Each row of a before or after table is a point. The points were changed in one or more steps. Then noise was added and the rows were shuffled. The steps act on how far a point lies along the listed directions, d1 being the first. Write out the steps. A step turns or swaps two directions, mirrors them in a line or flattens them onto one, adds a multiple of one to another, or multiplies one. Angles are multiples of 10 degrees, from the lower direction toward the higher: turns from -170 to 170, lines from 10 to 170 but not 90. Use the fewest steps. Two steps may share a direction if one is a turn and the other turns, adds or multiplies; they go together, in the order done. Otherwise the lowest direction goes first.

Directions:
(1): [-11  40]
(2): [40 11]
Before, 14 rows:
[[ 16  -7]
 [-14   2]
 [  6 -12]
 [-14  -4]
 [ -3   0]
 [-16   5]
 [ 55  31]
 [ 20 -26]
 [-26   9]
 [-10 -12]
 [ -7 -11]
 [  9  20]
 [  2  17]
 [ 39 -11]]
After (14 x 2):
[[-25  18]
 [  4 -13]
 [-13 -13]
 [ 17 -31]
 [ -1   0]
 [  9 -13]
 [ 39 -17]
 [ 15  14]
 [-18   3]
 [ 58  21]
 [-12  -3]
 [-16   8]
 [  3  16]
 [-11  -9]]
Steps: turn d1 and d2 by 10 degrees

Directions:
(1): [ 16  14 -47]
(2): [-48  12 -12]
Before:
[[ -2   8  -4]
 [-17   7 -14]
 [  7  -1   4]
 [  3   1  56]
 [ -2  -8  39]
 [ 54   9 -35]
 [  2   4   0]
 [  2 -22  40]
 [  1 -16  15]]
After (9 x 3):
[[ -9  -7  40]
 [  4   2   1]
 [ -5 -21  43]
 [  6  -1   6]
 [ -3   8  -5]
 [ -5   4  56]
 [ -2 -16  15]
 [-14  10 -17]
 [ 59   4 -26]]
Steps: turn d1 and d2 by -10 degrees

Directions:
(1): [ 32 -37 -32  -8]
(2): [13 -4  4 57]
Before (14 x 4):
[[-20  21  16  -6]
 [-24  43  21 -23]
 [-16  18  13  12]
 [ -6   5  -1 -31]
 [-12  26  27 -13]
 [-11   7  -9   5]
 [ 35 -21 -28  16]
 [  4 -42 -41 -22]
 [-31  17   8 -33]
 [ 18 -15 -18  19]
 [ 30 -32 -21 -27]
 [-39  16  13 -25]
 [ 34 -32 -22  60]
 [ 25  -3 -24  32]]
After:
[[-37  15  13 -24]
 [-12   8   3 -29]
 [ 41 -47 -36  33]
 [ -8   2 -11  -5]
 [-19  -2   5  59]
 [  6   7  23  50]
 [-35  23  15 -22]
 [ -5   0  -9 -28]
 [ 30  -9 -12  42]
 [ 16 -14 -17  22]
 [ -6  14  15 -36]
 [-20  23  16   2]
 [-16  32   9 -44]
 [ 27  -8 -29  20]]
Steps: swap d1 and d2
